Each row of a before or after table is a point. The points were changed in one or more steps. Then noise was added and the rows were shuffled. The steps act on how far a point lies along the listed directions, d1 being the first. Name the steps. A step turns or swaps two directions, mirrors them in a line or flattens them onto one, adds a multiple of one to another, or multiplies one. Angles are multiples of 10 degrees, from the lower direction toward the higher: turns from -170 to 170, lines from 10 to 170 but not 90. Use the fewest steps. Two steps may share a direction if one is a turn and the other turns, adds or multiplies; they go together, in the order done. Otherwise the lowest direction goes first.
In the rows, 128 means zero.

Directions:
(1): [146 103  93]
(2): [ 87 108 121]
(3): [139  94 158]
Before (14 x 3):
[[159  91 167]
 [156  71 155]
 [138 162  88]
 [122 154 121]
 [109 141  86]
 [135 152 108]
 [145 101 175]
 [156 166 110]
 [154 119 140]
 [164 168 136]
 [125 147 118]
 [146 125 138]
 [138 100 166]
 [168 113 140]]
After (14 x 3):
[[116  91  98]
 [160 155 137]
 [127 145  79]
 [123 168  95]
 [138 165 174]
 [127 123  76]
 [167 163 167]
 [151 150 137]
 [115 122 108]
 [138 149 131]
 [108 130 110]
 [138 151 173]
 [121 128  93]
 [174 139 171]]
Steps: turn d1 and d3 by 40 degrees; turn d2 and d3 by 60 degrees

Directions:
(1): [119 163 153 132 174  92  99 128 143]
(2): [148 158 143 163  87 135 116  96 158]
(3): [163 128  88 126 122  83 145 149 158]
(4): [118 122 165 107 133 119 185 108 157]
(5): [127 100 158 102 105 132  93 163 163]
Before (12 x 9):
[[145 124 133 120 103 131 162 125 156]
 [105 133 195 110 107 161  82 143 163]
 [113 113 167 109 128 147 103 145 126]
 [122 133 179 117 148 106 115 150 138]
 [110  98 160  97 128 166  91 154 102]
 [131 116 178 127  79 133 104 138 185]
 [125 152 148 107 168  82 164 121 146]
 [105 130 140 136 128 133 128 114 125]
 [130 140 133 138 160 119 132 122 123]
 [121 119 114 120 159 148  91 165  83]
 [109  64 141  75 150 106  93 210 161]
 [126 125 145 117 119  95 142 133 178]]
After (12 x 9):
[[157 118 121 124 100 117 102 158 153]
 [163 124  77 130 133 114 105 175 118]
 [113 139 167 117 145 136 132 119 137]
 [147  97 132 119  87 136 141 156 129]
 [173 126 106 122 109  98  84 174 158]
 [118 104 134  96 121 143 203 115 114]
 [123  54 104  89 125 123  70 224 140]
 [153 128 133 129  63 145  81 160 179]
 [138 116 119 133 129 138 161 119 121]
 [126 130 121 140 113 118 140 118 144]
 [122 116 172 134  85 148  73 144 159]
 [ 96 103 157 111 115 147 134 129 132]]
Steps: multiply d1 by -1; mirror d2 and d3 in the line at 160 degrees; add -0.5 times d5 to d4

Directions:
(1): [177  70 116 120 144 122 131 145 108 102 127 146 133  82]
(2): [114 139 146 151 124 116  92 172 103 128 139 195 133 142]
Before (10 x 14):
[[167  92 124 137 144 123 102 173 100 106 138 197 141 106]
 [122 140 134 120 128 131 123 146 110 123 141 149 128 127]
 [102 157 128 134 129 131 129 116 126 143 135 124 130 152]
 [126 116 130 123 137 127 139 117 140 126 122 108 128 113]
 [125 134 133 134 129 116 119 150 118 128 138 154 133 131]
 [104 139 134 134 125 129 127 115 135 137 121 120 116 151]
 [119 146 130 130 120 127 126 118 127 139 128 122 129 141]
 [139 115 127 128 135 127 138 126 126 118 129 116 126 119]
 [103 155 129 135 126 137 142 117 148 145 121 105 122 147]
 [146  95 124 129 132 120 124 130 129 123 122 131 129 104]]
After (10 x 14):
[[ 67 198 138 141 115 136 127 104 139 160 135 113 126 185]
 [175  58 117 122 142 117 129 138 117 108 122 140 132  75]
 [127 133 137 138 128 112 112 160 111 126 140 171 133 131]
 [100 170 135 133 113 132 126 111 135 147 130 116 127 160]
 [155  97 122 125 139 127 144 126 122 110 128 114 127 106]
 [133 107 128 119 141 128 146 110 142 123 121  97 128 105]
 [121 141 137 124 127 129 117 154 107 122 142 161 128 129]
 [222  25 115 136 162 109  90 214  67  72 141 248 149  55]
 [ 66 198 137 138 115 143 144  99 166 166 120  82 119 182]
 [ 77 172 143 138 117 133 128 104 145 152 124 110 112 177]]
Steps: multiply d1 by 2.5; multiply d2 by 1.6

Directions:
(1): [163 137 128 149 178 141 163 137 137 105 127 147 110 124 119 181 155 172
 140 109 158  82  71 124 152 109  98 157 119 128  98 142]
(2): [184 182 119 142  50 131 138 157 123 133 170 118 126 127 117 164 133 114
 135 128 138 141 132 182 125 141 132 161 145 143 150 154]
(3): [120 136  89 123  97 187 118 139 111 138  96 139 117 179 192 158 137 172
 130  94 127 116 176 108 138 138 139 110 105 133 124 147]
(4): [147  94 104 138 106 124 178  92  99 117 165 158 116 140 118 120 116 180
  90 157 140 185 122 101 144 132 170 151 120 132 118  97]
(5): [129 157  99 147 107 121 147  95 159 151 156 140 163 149 104 142 112  97
  97 149 144  83 107  65 108 138 125  77 104 126 136 164]
(6): [138  99 161  88  78 127 109  88 125 103 113 110 163 131 107 128 161 114
 161 106 205 140 144  92 137 113 113 152 115 113 112 137]
Before (11 x 32):
[[120  98 123 131 132 129 140 109 123 125 129 114 134 126 136  99 113 131
  124 143 138 154 135  84 120 117 149 106 124 129 125 121]
 [102 148 142 129 141 113 114 127 159 154 145 116 146  93 104 109 109  71
  110 138  87 109 113 143  98 145 111 101 148 127 148 124]
 [107 116 176  84 134 122  85 142 141 115 103  86 147 113 108 138 148  67
  191 105 167  97 125 132 128 111  83 112 126  99 133 157]
 [144 154 138 145 131  87 116 181 139 156 166 113 122  88 104  96  95  61
  119 166  77 159 122 227 120 150 133 130 179 143 153 109]
 [132  97 148 116 130 135 131 136  96 107 113 125 100 119 129 106 162 159
  150 107 116 168 134 150 164 130 136 142 130 136 112 104]
 [143 153 129 142 105 111 137 126 134 129 171 131 124 106  99 151 135 100
  110 142 146 133 120 142 124 133 128 133 132 135 149 148]
 [140 141 110 141 109 147 148 111 139 134 158 155 122 145 131 143 112 133
  116 130 137 135 118  95 117 138 148 113 122 142 137 134]
 [153 133 123 134 133 144 131 126 143 128 136 137 122 132 117 137 137 117
  135 126 136  98 119 117 123 136 114 129 124 124 125 138]
 [111 129 117 128 161 153 111 154 131 130  98 140 129 147 138 147 141 132
  126 110 121 102 137 104 130 139 107 119 118 127 120 151]
 [145 132 127 149 183 106 171 141 143 122 145 140  94 105  99 139 128 141
  129 138 125 132  76 166 138 125 113 163 136 135 113 128]
 [ 86 119 139 111 126 122  95 126 153 132  88 110 166 136 137  98 110  77
  133 115  88 139 173 104 110 128 140  78 136 134 148 136]]
After (11 x 32):
[[ 90 127 157 113 159 112  93 132 166 126  87 105 168 117 117 102 116  62
  147 117  96 119 145 116 109 120 121  87 144 127 140 138]
 [ 92  79 155  71  77 119  92 113 104 122 125 100 146 132 123  84 118  87
  156 137 148 186 172 116 122 131 145 111 127 106 142 117]
 [134 111 103 133 145 131 163 143 111 122 142 144  79 127 135 124 122 174
  125 135 113 183 127 167 143 139 147 171 131 143 116 109]
 [105 118 107 124 132 130 128 124 117 140 128 146 145 151 119 119 113 115
   95 145 114 141 146  74 121 152 140 107 121 131 137 137]
 [149 117 136 128 124 116 134 109 136 122 161 133 127 112  94 102 120 105
  117 150 127 145 113 125 121 137 130 143 140 120 127 110]
 [142 156 130 136 138 137  93 218 119 149 120 116  93 112 162 124 114 103
  148 120  74 146 156 248 138 146 125 145 177 145 141 113]
 [101 122 179 118 164  86 111 135 147 134 147 107 131  53  86  81 110  61
  122 147  76 150 103 190 105 135 110 141 177 128 147  90]
 [126 115 146 137 178 118 133 133 142 113 115 104 130 101 124 122 134 122
  151 126 144 108  99 107 125 102 112 120 131 122 113 136]
 [123 124  87 117  87 219 120 149  94 131  73 140  99 197 208 171 172 204
  150  59 124 113 186  95 169 144 142  98  86 143 107 156]
 [150 142 154 147 159 102 149 114 158 120 172 140 126  95  81 133 117 100
  128 147 141 122  65 124 112 125 120 132 143 135 136 125]
 [150 140 160 137 131  87 134 140 133 113 177 120 116  74  76 129 138  88
  127 150 138 154 102 179 129 122 123 166 149 132 145 125]]
Steps: swap d1 and d4; turn d3 and d5 by 70 degrees; multiply d3 by 2.5

Directions:
(1): [ 80 155 138 117  99 164 131 151 142 135 160 139 141 109 121 145 148 125
 131 135 133 158  81  95 136 108  90 156  83 140 127 134 112 140 198 135
  96 141 144 104 108 134 118 107 129  69 104 131 111 133 169 122 133 173
  71 142 144 137 159  75  88 140 139  77]
(2): [ 68 104 124 124 124 115 167  86 123 197 113 157 117 128 121 165 150 132
 147 141  81 160 177 112 112  94 156  99  84 172 100 123 143 139 105 136
 130 120  88 147 157 104 110 153 151 123 110 158 109 140  86 136 132 126
  76 139 142 104  96 104 164 108 139 121]
(3): [132 152  97  90 101 122 104 172 129 149 171 114 114  95 135 106 151 123
 133 140  99 123 165 101 155 113  86 116 131 127 142  44 116  86 135 160
 127 125 153 171 107 101 142 108  96 168  98 115 110 139  92 165 120 157
 169 102 146 138 122 126 174 104 124  89]
(4): [123  69 142  84 145 137 130 134 119 113 107 133 152 102 175 110 127 127
 138 111  93 138 113 159 151  96  94 108  66 145 158 121 210 127 142 125
 153 157  87 122  89 119 102 119 110 122 144  88 152  86 161  78 108 146
 144 109 145 108 125 158 141 102 114 139]
Before (8 x 64):
[[ 83 173 153 173 112 147 141  89 138 166 129 148 122 165  75 190 123 142
  114 145 163 152 104  88  99 143 176 158 139 140  77 175  60 143 150 124
  104 101 139 108 194 144 131 156 177  77 104 178 107 149 126 153 166 104
   59 161 131 117 154  90 100 159 144 116]
 [193  91 150 139 187 111 118 120 129  61  77 104 157 141 166  83  84 118
  137  86 156  98 106 187 137 140 147 107 150 108 171 160 182 137  88  91
  173 145 114  96 111 146 119 128 100 143 192  83 172  94 169  80 125  85
  200 130 116 115 130 197 119 133 102 207]
 [ 70 182 126 147 105 151 130 139 145 177 146 134 114 129  90 169 133 131
  144 151 129 145 114  71 118 120 130 159 131 140  95 131  62 131 162 155
  100 105 158 123 153 121 119 124 156  82 105 176  85 169 125 183 135 149
   84 151 118 151 138  51 111 150 156  64]
 [ 99 141 124 116 126  93 150  93 114 189 141 139  93 127 106 144 159 135
  149 143 105 136 182 100 128 116 152 108 125 160  95 106 124 125 104 160
  136 121 117 156 155 100 145 148 136 152 110 161 102 141  70 162 133 128
  112 140 134 118  91  96 177 106 142 107]
 [130 174 151 180 124 122 131 111 154 121 133 127 126 150  76 157 118 133
  117 126 175 126 122 108 108 148 181 158 191 124 115 166  48 143 128 119
  108 104 167 114 161 151 153 146 150 104 119 173 127 145 117 139 151 112
   68 156 109 159 130 112  82 186 145 142]
 [ 65 145 139 143 128 117 153  71 130 175 121 152 144 141  90 174 133 133
  134 135 114 157 134 123 108 128 165 125 108 168  91 166  99 163 119 130
  115 101 124  91 168 132 120 155 153  98 124 172 100 142 121 147 146 131
   65 163 124 116 123  83 101 141 116 102]
 [108 129 122 132 135  98 128 125 123 144 120 134 126 129 133 125 127 126
  139 118 105 123 147 120 126 121 126 111 119 142 136 128 133 129 109 111
  127 115 134 116 113  99 136 141 136 115 120 120 130 121 115 135 127 135
  128 131 127 114 114 117 137 126 125 118]
 [142 159 132 149 106 147 123 146 125 121 150 118 140 139 100 139 123 140
  111 126 167 156  80 115 138 152 131 152 147 118 111 149 108 136 152 122
  130 125 155 104 113 160 141 115 140 102 119 140 133 147 148 124 139 135
  113 130 113 136 139  89  99 170 126 124]]
After (8 x 64):
[[153 168 153 115 130 141 106 152 127  81 162 110 129 121 124 104 132 130
  122 120 179 112  65 125 152 150  91 167 143 111 139 148 122 134 182 141
  120 150 164  94  99 150 150 104 110 104 136 110 133 112 179 119 129 152
  142 137 121 148 158 108  86 145 131 103]
 [127 138 127 138 140 108 116 140 124 115 125 125 133 130 135 114 115 124
  132 112 127 116 118 127 130 137 116 123 131 126 142 141 129 131 121 103
  121 116 147 101 100 112 140 133 130 108 129 108 139 114 134 125 126 136
  136 129 120 125 131 124 114 139 122 121]
 [120 181 118 118  94 116 110 166 155 156 180 115 113  99  98 133 151 129
  130 140 122 133 171  80 148 109 118 133 164 135 133  56  56  93 144 160
  112 109 178 164 123 112 160 122 112 143  78 152 107 149  79 173 135 158
  112 120 140 162 116 109 149 144 138  93]
 [102  66 127  84 157  99 152 109 123 166  96 133 143 101 175 112 137 118
  169 113  58 149 182 147 145  64 129  60  57 177 156  83 217 119  89 127
  175 144  72 152 116  93  98 135 102 149 140 103 136 105 108 103 114 127
  154 122 157  88  92 161 195  82 110 155]
 [132 203 120 165 115 140 104 155 144 134 148 108 109 141  88 141 111 132
  130 144 168 108 108  88 118 156 140 173 196 104 105 130  38 119 140 145
  107  95 188 124 155 134 142 119 147 114 124 164  98 171 127 194 136 125
  139 142  98 167 143  82 104 164 149  88]
 [155 208 113 130  92 131  84 167 139 137 183 105 104 130  94 128 130 133
  109 148 154 107 136  81 139 156 114 150 192 101 117  68  44  73 146 157
  120  95 190 160 155 126 165 118 119 157  89 133 105 153  96 197 149 122
  174 112 136 144 156 129 149 136 126  94]
 [164 187 112 121 122 112  85 151 132 106 164  99 135 123 104 103 116 126
  113 127 150  97 128 130 144 172 111 138 190 104 135  96  71 108 122 149
  124 100 187 117 126 134 161 117 100 167 132 123 115 140 119 174 131 136
  189 123 114 152 139 134 112 143  96  99]
 [129 152 112 140 100 121 139 129 121 174 151 124 118 136  91 150 138 141
  121 139 132 158 148 104 134 136 153 118 151 138  96 110 107 118 110 137
  140 113 143 144 138 136 146 132 142 143 104 157 119 162  84 153 138 125
  121 124 121 126 102  91 155 143 127 123]]
Steps: turn d1 and d4 by -60 degrees; turn d1 and d3 by -140 degrees; multiply d2 by -1

Directions:
(1): [129 104 121 164  95  79 150  85 148 163 130 169 161 110 165 146 141 100
 117 119 110  85 119  91 134  71  70 118 129 136 109 105  81  86 147  84
 148 113  96 125  99 102 133  98 123 115 127 140 111 177  87 143 119 138
 123 127 142 113  92 132  98  91 140 129]
(2): [136 131 133 108 107 137 146 131 164 100 171 150  85  94 106 160 148  67
 131 138 139 108  83 141  66 120  71 117 133 123 127 180 163 137 138 116
 156 131 175 137 129 106 117 154 118 167 104 119  97  95 113 154 157  88
 101 119 109 110 120 158 158 131 147  84]
(3): [111 136 134 123 135 116  67  96  89  74 135 119 103 109 123 130  91 142
  79 116 121  77 100 117 113 112 146  86 143 150 132 123 123 122 156 126
 133 112  99 139 140 124  70 163 122 153  95 138 104 131 165 129 131 193
 115 169 123 119 126  67 166  94 155 149]
(4): [150  99 143 135 135 110  89 183 137 138 121 118 140  98 160  77 140 115
  95 129  97 154 140 120  97 134 126 129 102 115 124 177 100 134 121 131
  87 127 106 146 112  89  89 120  91 181  93 104 161 129 147 140 116 138
 103  70 113 130 166 173  90 104 148 178]
Before (14 x 64):
[[137 101 131 154  96 102 141 106 175 169 141 162 146  94 153 129 156  77
  129 142 106 108 117  95 113  85  53 116 116 126 107 146  89  92 150  83
  135 122 129 130 108  98 138 109 100 134 128 130 114 157  82 143 130 112
  112  90 128 122  84 164  86 109 138 111]
 [124 121 124 131 101 136 150 120 149 132 151 157 121 111 111 159 157  95
  140 141 140 110 105 133 101 112  82 144 139 134 114 123 140 110 121 105
  163 129 162 111 106 122 158 126 127 129 127 127  97 110  96 151 149  97
  136 133 130  99  99 141 143 143 133  77]
 [119 155 124 138 119 116 110 117 141 113 156 146  93  75 131 166 133  92
  103 111 132  98  99 122  85 117  81 105 141 117 131 152 128 129 138 127
  152 130 131 136 120 112 104 142 124 152 105 123  88 115 126 130 136 117
  103 156 121 113 115 125 159 100 144 108]
 [137 133 133 121 116 138 155 133 181 140 138 151 120 106 136 142 154  77
  144 115 133 132 106 122  95 112  81 135 139 138 123 152 143 129 130 103
  158 131 152 123 114 102 145 121 134 132 109 133 123 107  92 132 149  92
  126 109 120 114 127 179 140 137 140 108]
 [134 108 136 133 119 115 135 108 151 128 148 141 122 116 137 131 144  98
  118 128 123 101 105 113  95 106  95 125 137 128 133 146 130 117 136 115
  130 127 131 127 120 113 109 136 121 147 117 122 120 125 120 138 141 113
  131 122 127 119 108 147 126 121 136 123]
 [129 104 142 137 112 112 157 137 157 137 148 143 135 113 146 136 149  86
  126 131 124 117  96 126 108 114  87 125 123 124 118 156 120 106 133  97
  135 141 142 138 111  88 127 116 126 143 119 118 116 136 105 149 130 110
  112 102 123 129 116 164 100 108 136 113]
 [136  99 121 153  71  73 137  75 149 139 166 178 121  87 147 187 140  72
   95 115 114  44  95  87  89  45  46  96 145 142 111 152  98 103 165  82
  169 105 101 140  98  71 104 124 118 139 111 151  79 171  81 157 130 143
  103 144 127  96  89 102 140  86 160 122]
 [133 116 120 124 116 110 145 133 139 138 138 148 120 127 127 132 149 114
  147 120 138 137 129 114 109 111 107 143 123 132 127 161 130 120 131 123
  120 134 142 132 124 116 151 113 119 128 138 117 128 113 103 137 133  98
  119 112 132 127 126 161 119 136 127 101]
 [119 116 116 184 181 100  53 101  48 145  41  76 198 163 164  62  67 249
   82 104  97 142 196 106 225 117 222 113 112 139 123  28  46 120 136 140
   80 100  20 122 117 147 117 101 144  71 149 139 168 194 165  76  78 246
  160 171 164 137 130  45  75  89 125 209]
 [120 113 132 145 109 132 150 108 151 131 130 145 131 118 150 148 138 106
  124 130 114 105 113 110 116  96  92 130 130 135 125 120 115 114 149 116
  140 117 123 113 119 120 130 111 127 105 134 129 109 145  91 130 127 116
  122 129 139 122 101 142 128 125 143 111]
 [135 144 125 131 108 123 156 102 147 143 154 148 107 105 125 168 143 101
  146 130 143 104 119 132 119 116  91 140 127 125 143 127 161 119 136 114
  165 130 149 123 114 137 145 131 137 131 148 140  88 122  93 143 141  98
  128 140 137 109 114 142 129 139 125  83]
 [129 121 119 132 113 115 153 131 149 152 158 152 130 125 140 145 142 108
  121 126 124 116 120 111 114 132  95 120 134 126 131 132 115 113 125 103
  151 129 136 118 120 114 149 117 141 141 127 137 126 141  93 136 123 112
  116 121 126 125 121 141 115 122 137 110]
 [116 135 128 129 106 124 164  72 151 113 151 151 107 129 110 185 127  92
  130 134 151  80  96 132 125 102  86 120 155 141 141 126 157 104 160 110
  168 129 152 128 136 123 148 149 150 119 123 142  82 131 101 141 135 121
  137 170 110 118  85  87 169 120 139  77]
 [124 135 135 122 102 116 108  98 136  81 159 144 109 104 117 151 123  98
  110 119 123  86  98 130  99  99  97  86 141 158 119 136 128 120 167 103
  151 106 141 139 138 123  98 146 110 149 111 127  96 114 129 137 144 152
  103 145 114 111 112 107 161 109 156 116]]
After (14 x 64):
[[159 153 138  78 193 222 112 240 139  79 126  56  72 139  57  86 134 145
  160 159 157 246 147 216  84 227 185 158  99  81 152 206 212 229  87 202
   91 153 217 140 158 143 141 174 129 170 127  79 170  22 174 108 156  63
  117  90  98 135 192 184 147 199 118  95]
 [117 136 123 146 128 117 130  87 132 147 101 139 152 133 154 132 119 139
  126  97 125 111 132  97 156  94 128 123 148 161 121  81 103 106 140 100
  154 118  93 113 116 126 144 107 153  85 129 159 125 150 106 108 125 156
  152 154 144 122 114 108 131 117 132 143]
 [112 135 118 144 141 143 138 101 114 173  92 113 166 172 127 114 116 182
  164 137 130 153 173 116 209 137 165 141 127 133 128  66 102 110 126 130
  115 130 117 106 140 176 182 102 144  53 187 150 145 159 115  91 108 138
  168 139 151 154  94  97  96 156  90 124]
 [109 121 125 145 129 124 173 110 123 159 111 125 163 170 141 137 127 151
  156 126 138 133 136 128 185 129 145 142 133 133 123  80 113 102 122 111
  131 143 122 115 125 140 171  97 160  69 170 139 128 156 106 115 113 124
  156 141 148 147 104 117  97 132  99 116]
 [141  97 124 160 137  99 104 154  94 193  83 103 187 161 168  92 120 193
  113 114 101 160 204  99 189 122 189 146 114 126 127 106  69 133 112 146
   80 121  55 127 109 118 133  84 126  92 156 140 177 183 133 102  79 172
  151 111 143 148 157 102  76 123 110 210]
 [144 104 137 154 115  97 107 143 138 151 113 129 173 120 168  90 138 130
  113 118  94 143 159 115 141 110 124 119 110 143 113 124  75 113 142 109
  101 111  99 136 115 113 117  93  97 133 127 115 155 151 126 125 107 155
  117  87 124 131 140 150  82 104 140 174]
 [109 107 131 154 127 102  59 107  84 115 113 130 149 107 150 108 109 156
   73 119 105  84 125 100 131  96 142 112 136 155 115  89  81  93 139 110
  124 109  76 121 105 117  94 126 113 140 100 136 116 153 149 133 116 205
  135 154 138 105 118  75 127  91 152 161]
 [117 129 119 136 135 119 122 124 109 142 133 129 140 147 139 128 113 158
  112 118 124 121 140 108 151 144 150 115 139 136 139  96 106 115 124 119
  135 126 109 113 132 136 143 118 152 120 136 146 139 150 120 116 111 155
  132 146 134 136 128  97 119 121 129 138]
 [128 109 130 148 132 116 145 106 135 159 116 129 159 152 147 114 138 142
  137 122 122 126 145 109 150 118 133 143 133 130 134 102 112 113 122 126
  116 130 111 114 119 139 141 109 137 104 152 129 141 146 119 115 122 121
  159 129 143 134 109 134 103 132 113 138]
 [111 118 138 141 141 139  99 127 106 115 104 107 139 135 151 109 108 162
  104 124 105 124 139 111 142 120 161 127 126 140 136 105 106 128 144 143
  106 116  91 114 133 136 105 116 125 106 130 129 135 147 134 110 111 163
  132 141 142 137 130 107 126 121 138 157]
 [116 126 113 131 123 106 133  97 106 130 124 141 127 145 126 140 123 151
  141 112 141 114 135 103 144 101 136 132 136 149 127 116 120 109 140 123
  126 126 116 126 132 137 151 115 136  97 151 136 121 133 113 122 125 134
  136 152 146 131 111 108 130 129 121 109]
 [127 135 118 171 128  93 116 136 134 178 111 138 159 104 175 123 140 131
  110 104 111 137 159 102 142 118 110 133 120 113 124 117  76 112 120 127
  115 132  82 127 101 115 130  89 122 118 131 123 132 158 117 111 100 130
  126 126 140 133 127 142  92  96 123 156]
 [126 128 138 151 133  85  55  98  87 122 122 121 125  91 162 115  97 154
   69 110 105  76 132 100 133 103 147 102 121 146 142 110 102 106 156 117
  126 106  63 140 112 122  69 139 114 157 111 145 107 158 152 133 112 206
  120 153 137 114 140  82 118  82 153 172]
 [126  92 154 157 145  72  18 122  90  97 107 106 142  90 178  78  86 144
   21 114  83  81 127  91 120  98 155  86 124 149 136 149  72  96 171 122
   84 106  40 159 123  75  31 146  94 193  54 123 139 171 185 137  91 248
  108 130  99 128 147  63 120  39 182 221]]
Steps: turn d1 and d2 by -110 degrees; multiply d4 by 2.5; turn d3 and d4 by 120 degrees
